Every row gives one point. Each copy is the shape, with its points in the same order, turned, moved and blurred by noise. Is it also mirrored, or only turned?

Shape:
[[-0.28  0.25  0.29]
 [ 0.09 -0.01  0.14]
 [-0.34  0.22  0.37]
 [ 0.49 -0.09  0.09]
 [-0.03  0.44 -0.16]
 [-0.13 -0.23 -0.41]
 [ 0.52 -0.13 -0.07]
 [ 0.17  0.11 -0.55]
 [ 0.40 -0.09  0.08]]
Copy 1 (9 x 3):
[[-0.32  0.23  0.02]
 [ 0.09  0.03  0.18]
 [-0.45  0.22  0.07]
 [ 0.41 -0.02  0.38]
 [ 0.11  0.20 -0.31]
 [ 0.15 -0.51 -0.19]
 [ 0.57 -0.05  0.32]
 [ 0.49 -0.21 -0.29]
 [ 0.31  0.00  0.32]]
Copy 1 is: only turned
Copy 2:
[[-0.37 -0.07  0.21]
 [ 0.07 -0.15  0.07]
 [-0.44 -0.15  0.23]
 [ 0.48 -0.17  0.13]
 [-0.11  0.35  0.12]
 [ 0.07  0.07 -0.53]
 [ 0.51 -0.07  0.03]
 [ 0.26  0.38 -0.28]
 [ 0.38 -0.17  0.14]]
Copy 2 is: only turned
Copy 3:
[[ 0.16  0.46 -0.25]
 [ 0.27  0.10  0.03]
 [ 0.22  0.42 -0.35]
 [ 0.37 -0.09  0.46]
 [-0.27  0.36  0.20]
 [-0.20 -0.34 -0.13]
 [ 0.30 -0.20  0.43]
 [-0.35 -0.20  0.27]
 [ 0.36 -0.08  0.29]]
Copy 3 is: mirrored

Shape, 9 rows:
[[ 0.52 -0.38  0.06 -0.09 -0.01  0.05]
 [-0.14 -0.36  0.06  0.09  0.06 -0.10]
 [ 0.40  0.05  0.20 -0.52 -0.14 -0.15]
 [ 0.28 -0.16 -0.03  0.28  0.01 -0.33]
 [-0.14  0.24  0.62  0.28  0.10  0.10]
 [-0.28 -0.20 -0.25 -0.18  0.62 -0.12]
 [-0.31 -0.15 -0.09  0.36 -0.15 -0.47]
 [-0.25 -0.20 -0.15  0.11  0.06 -0.48]
 [ 0.21  0.27  0.12 -0.39  0.03  0.41]]
Copy 1:
[[ 0.25 -0.55  0.23 -0.22  0.28  0.12]
 [-0.06 -0.23  0.08 -0.10 -0.01 -0.34]
 [ 0.00 -0.39  0.34  0.24  0.13  0.42]
 [ 0.38 -0.53  0.04  0.02 -0.23 -0.23]
 [ 0.31  0.39  0.38  0.02 -0.30 -0.12]
 [ 0.13  0.00 -0.49  0.25  0.39 -0.44]
 [-0.09 -0.26 -0.02  0.02 -0.51 -0.56]
 [-0.11 -0.36 -0.12  0.19 -0.18 -0.47]
 [ 0.12  0.11  0.01 -0.01  0.29  0.57]]
Copy 1 is: mirrored
Copy 2 (9 x 6):
[[ 0.44 -0.02  0.43  0.13 -0.22 -0.11]
 [ 0.04 -0.44  0.15  0.19  0.15 -0.05]
 [ 0.34 -0.10 -0.01 -0.41 -0.40 -0.09]
 [ 0.36 -0.03  0.10  0.11  0.34 -0.08]
 [-0.40 -0.02  0.24 -0.29  0.24  0.38]
 [-0.15 -0.52  0.18 -0.03  0.27 -0.69]
 [ 0.10 -0.38 -0.28  0.27  0.47  0.11]
 [ 0.19 -0.49 -0.20  0.13  0.45 -0.19]
 [-0.23  0.16  0.12 -0.29 -0.46 -0.22]]
Copy 2 is: mirrored
